Each row is a point. A path goes straight from each point to the next, and from the last back to the first. The post is the endless flat space through its rows: a point in 2 columns, a line in 3, a plane in 4, and so on, so that a path can go around it. How many times does the path go around the post? Going back the other way cancels.

Post:
[[ 3.4  1.2 -4.6]
 [-0.4  5.4  4.1]]
Path, 13 rows:
[[ 3.8  9.4 -5.2]
 [ 4.8  4.4 -0.5]
 [ 3.3  0.4  6.6]
 [ 1.1  1.2  1.0]
 [ 7.6 -1.1  0.4]
 [ 0.6 -0.7  7.9]
 [-1.1 -2.9 -2.4]
 [ 0.2 -6.4 -2.3]
 [ 3.9  3.3  2.3]
 [ 9.1  6.4  2.0]
 [ 4.9 -2.3  1.5]
 [-0.2 -2.9 -1.8]
 [-2.4  4.4 -1.0]]
Times around: 1

Post (8 x 9):
[[ 4.3 -4.0 -4.2  7.0  5.2 -0.1 -5.7  5.4  6.0]
 [-2.2  9.7 -0.2  3.9 -2.8 -7.9 -8.0  3.7 -2.0]
 [-7.0  1.2  8.2  1.8 -7.3  2.9  3.0 -2.6 -2.5]
 [-3.0 -3.2  0.3 -0.7 -1.3  1.3  0.2 -5.3 -9.9]
 [ 0.9  0.1  3.0  1.7  0.9 -3.8 -0.2  1.5 -0.3]
 [ 1.8 -2.0  2.5  4.2 -2.7  8.2  1.5  9.3 -0.9]
 [ 4.8 -1.4  4.6  0.0 -0.4  0.3 -3.3 -4.9  2.6]
 [ 0.3  1.5 -1.3 -1.9 -3.7 -1.8  0.7  0.7  7.7]]
Path (19 x 9):
[[-1.6  0.5 -7.0  2.8 -0.1 -5.5 -1.5  0.5 -2.7]
 [-1.2  8.5 -7.3 -1.3 -4.1  2.9  0.1  1.4 -0.8]
 [-3.5  3.0  3.1  2.5  3.8 -3.6 -5.1 -3.6 -3.3]
 [-5.0 -8.5 -3.9 -3.1 -0.4  3.0  1.7 -5.0  3.8]
 [-2.3  5.7 -2.4  2.9 -1.8  0.0 -8.1 -2.3  0.0]
 [ 1.5 -2.8  0.6  2.8 -1.3  6.0  6.9  2.6  6.6]
 [-5.9 -0.2 -0.2  3.2  3.2 -0.6 -2.0 -2.3 -1.9]
 [-0.1 -2.5 -1.0  2.7  2.0 -1.7 -5.6 -0.5  1.0]
 [ 3.6 -8.1  1.7  1.0 -4.9  3.0 -2.0  2.1  2.7]
 [ 0.7 -0.2  2.0 -2.1 -7.0 -0.8  5.1  3.0  2.2]
 [-2.1  0.7 -3.4  1.4  0.4 -5.8 -9.1  1.1 -4.7]
 [-1.0  2.3  3.2 -4.4 -3.5 -2.4 -3.5 -0.8  2.1]
 [-7.5  3.5  0.4  5.3 -5.6 -2.6 -8.7 -2.2 -3.8]
 [-0.2 -2.1  4.4  6.3 -0.6 -4.8 -5.3 -3.2 -5.0]
 [-0.7 -3.7 -2.5 -5.7 -6.0  3.4 -0.4  5.0 10.0]
 [-0.4 -2.8  7.3  3.2 -1.1  6.5  1.7  0.4  7.8]
 [ 1.1  3.3  4.4  4.1 -1.0  2.5 -0.2 -3.3  1.2]
 [ 3.6  1.4 -2.3  3.9 -2.7 -0.7 -1.8 -2.4 10.7]
 [ 1.2 -1.0 -5.2  5.6 -4.0 -3.9 -4.6 10.1 -3.7]]
Times around: 0
